Each row of a before or after table is a point. One or more steps were done to the points. Then noise was added and the rows were shuffled. The steps act on columns, c1 being the first. Write out the steps. A step turns or swaps two columns, mirrors them in a line or flattens them onto one, adds a multiple of one to another, or multiplies or shifts one. Angles are multiples of 10 degrees, from the lower column toward the higher: turns from -170 to 170, lines from 10 to 170 but not 90. Use the fewest steps. Two steps may share a column if one is a turn and the other turns, adds or multiplies; they go together, in the order done. Otherwise the lowest column goes first.

Before (11 x 3):
[[-11  11  -8]
 [-19  23  10]
 [-20  29   5]
 [-17   2 -15]
 [  9  16  -5]
 [  7  10 -32]
 [-17  13  11]
 [ 28  16 -16]
 [  0  11 -20]
 [  4  -4   2]
 [  3 -14  14]]
After (11 x 3):
[[ -7   9 -44]
 [-19  23  30]
 [  4  -4   7]
 [-22  26  13]
 [ -7   6 -62]
 [  3  -2 -48]
 [ -2   3 -97]
 [  9  -9  42]
 [-12  14  35]
 [-11  12 -24]
 [ -5   5 -14]]
Steps: flatten c1 and c2 onto the line at 130 degrees; multiply c3 by 3

Before (12 x 6):
[[ -7   2  16  -3  -4   8]
 [ -6   7   4   3  -7 -17]
 [  3   4   7   0   9 -15]
 [  4  -8   3   1 -13 -41]
 [ -2   0   2 -17  -2 -15]
 [ -1   7   1  -9  -8   7]
 [  3   7  10   5  -6   6]
 [ -7   7   5 -17  -5  -4]
 [  8   7  13   2   3   1]
 [ -7   2   0  -5  -3  -4]
 [  0  -2   2   3  -7   3]
 [ -4   3  13  -5  23   4]]
After (12 x 6):
[[ -4  13   2  -4 -67   7]
 [ -4   3   6   4  43  11]
 [  5  10   6   5   8  -9]
 [  2   3  -4   1  12  -6]
 [ -6  -1   7  -7  10 -12]
 [-12   1  -3 -14  28  11]
 [  8  11   7  -3 -10   1]
 [-10   1   1  -2  14   3]
 [  3   3 -10  -3  94  27]
 [ -8  16   1   2  -1  -9]
 [  2   6   5  -2  -2  17]
 [-14   4   4 -10  21   0]]
Steps: turn c1 and c4 by -30 degrees; swap c2 and c3; turn c5 and c6 by 150 degrees; multiply c5 by 3

Before (9 x 9):
[[-13   8  49   2 -26  37  31 -26   3]
 [  6   0 -13  18  -9  14  25  -1 -16]
 [-25   4  11  -3  -3  33 -23  -1  26]
 [  4 -27  10   1   1  23  -7 -20  19]
 [ -2  15   0 -15 -36  -2  -7  12  -7]
 [ -8  17  14 -19  13 -10   3  -1  15]
 [-26 -23 -16  15   0 -13  24 -11  -6]
 [ -5  -6   3 -28 -21   5  -6  17 -30]
 [ -8  19  14   7  -1 -10 -11  21 -14]]
After (9 x 9):
[[-24   9 -24 -12  -4 -29 -18  16  27]
 [-13  16  94  17 -26 -27  24  25   2]
 [ -6 -11  -6 -27 -23 -18   8 -21 -31]
 [ -2  31 -12 -16 -37 -16   0 -34  -5]
 [ -7  37  -3   0  -2  -2 -13 -25 -16]
 [ -8  33  19 -16  13  13  11   4  17]
 [  4 -54   0  -3  -1 -10  -7  28  21]
 [  6  -1  25  28  -9 -13  11   3 -17]
 [-26 -47  19  26   0  15  12   3  -5]]
Steps: multiply c2 by 2; add 1.5 times c7 to c3; turn c4 and c7 by -30 degrees; add -0.7 times c5 to c8; turn c6 and c8 by 150 degrees
